Each point is reached from the start by the listed moves, each made 0, 1 or 2 times, or once backwards (-1), plus a little noise. Say if it took an odd or an even number of moves. Then give how often each move was made.
(in the rows, 128 means zero)

Moves:
(1): [161 126]
(2): [151 180]
Start: [131 119]
Points:
[105  68] => odd (0, -1)
[121 173] => even (-1, 1)
[187 169] => even (1, 1)

Moves:
(1): [151 133 139 129 141 131 134 139 140]
(2): [110 141 126 136 139 127 136 138 120]
(3): [118 124 155 119 137 140 121 123 116]
(4): [139 130 131 148 120 137 126 120 117]
(5): [124 120 124 132 148 133 123 135 128]
(6): [121 132 133 123 111 147 132 137 142]
(7): [122 106 121 139 129 133 152 116 136]
(8): [126 113 147 124 119 113 125 156 113]
Start: [123 116 132 134 115 145 116 139 133]
Points:
[109  92 246  97  94 184 113 213 120] => odd (1, 0, 2, 0, 0, 2, 0, 2)
[132 113 147 143 183  83 139 249 120] => even (2, 2, -1, -1, 1, -1, 0, 2)
[184 122 198 130  94 188 118 140 158] => odd (2, -1, 1, 1, -1, 1, 0, 0)
[131  58 146 140 111 146 148  83 134] => even (0, -1, 1, 0, -1, -1, 2, 0)
[ 96 149 199 129 119 192  90 151  96] => even (0, 1, 2, 1, 0, 1, -1, 0)

Moves:
(1): [128 126 127 123 136 124 132 131 126 126 120 137 127 132 137]
(2): [117 131 114 128 128 130 127 128 125 131 129 123 125 128 123]
(3): [127 150 148 117 142 150 110 136 107 113 126 136 141 135 114]
(4): [127 128 135 147 132 126 125 121 124 131 140 122 130 134 121]
(5): [115 123 137 129 145 128 139 118 149 114 128 132 122 115 136]
(6): [136 131 127 121 132 128 130 109 129 120 137 129 133 121 125]
(7): [121 115 122 132 122 135 140 119 136 127 144 119 120 138 102]
(8): [129 122 117 135 127 147 114 143 124 125 150 125 130 138 112]
(9): [147 136 134 134 124 116 123 119 134 133 132 126 113 144 116]
(10): [122 137 121 120 121 127 123 140 126 130 140 136 141 134 125]
(11): [130 126 130 129 133 119 142 134 124 134 128 127 120 116 135]
(12): [122 127 135 121 131 138 130 121 121 107 142 121 115 130 126]
Start: [154 125 127 118 121 142 125 130 119 136 136 143 149 140 142]
Points:
[190 190 159 144 142 178  30 160  51 141 145 165 201 208  96] => odd (1, 0, 2, 2, -1, 0, -1, 1, 1, 0, -1, -1)
[140 127 101 106 142 189 130 112 160 108 226 142 146 147  37] => even (-1, 1, 1, -1, 2, 2, 2, 2, 1, 1, 1, -1)
[160 135  99 103 109 100 134 140 124 154 154 162 169 115 183] => even (0, 0, -1, 0, 0, 1, -1, 0, 0, 2, 1, 0)
[103 112  71 127  89 156 135 110  87 126 234 107 153 159  98] => odd (0, 2, -1, 2, -1, 1, 1, 0, -1, 2, 0, 2)
[104 106  78 127 186 155 153 139 132 122 190 164 166  95 147] => even (2, 2, 0, 1, 2, 2, 0, 2, -1, 1, 2, -1)
[154  99 119 162 114  73 195  88 177 175 132  99  53 123 130] => odd (-1, 2, -1, 0, 1, -1, 1, -1, 2, -1, 2, 0)
[209 145 102 131  92 162  70 117 106 133 249 149 170 236  40] => even (1, -1, 0, 1, -1, 2, 1, 2, 2, 2, -1, 0)
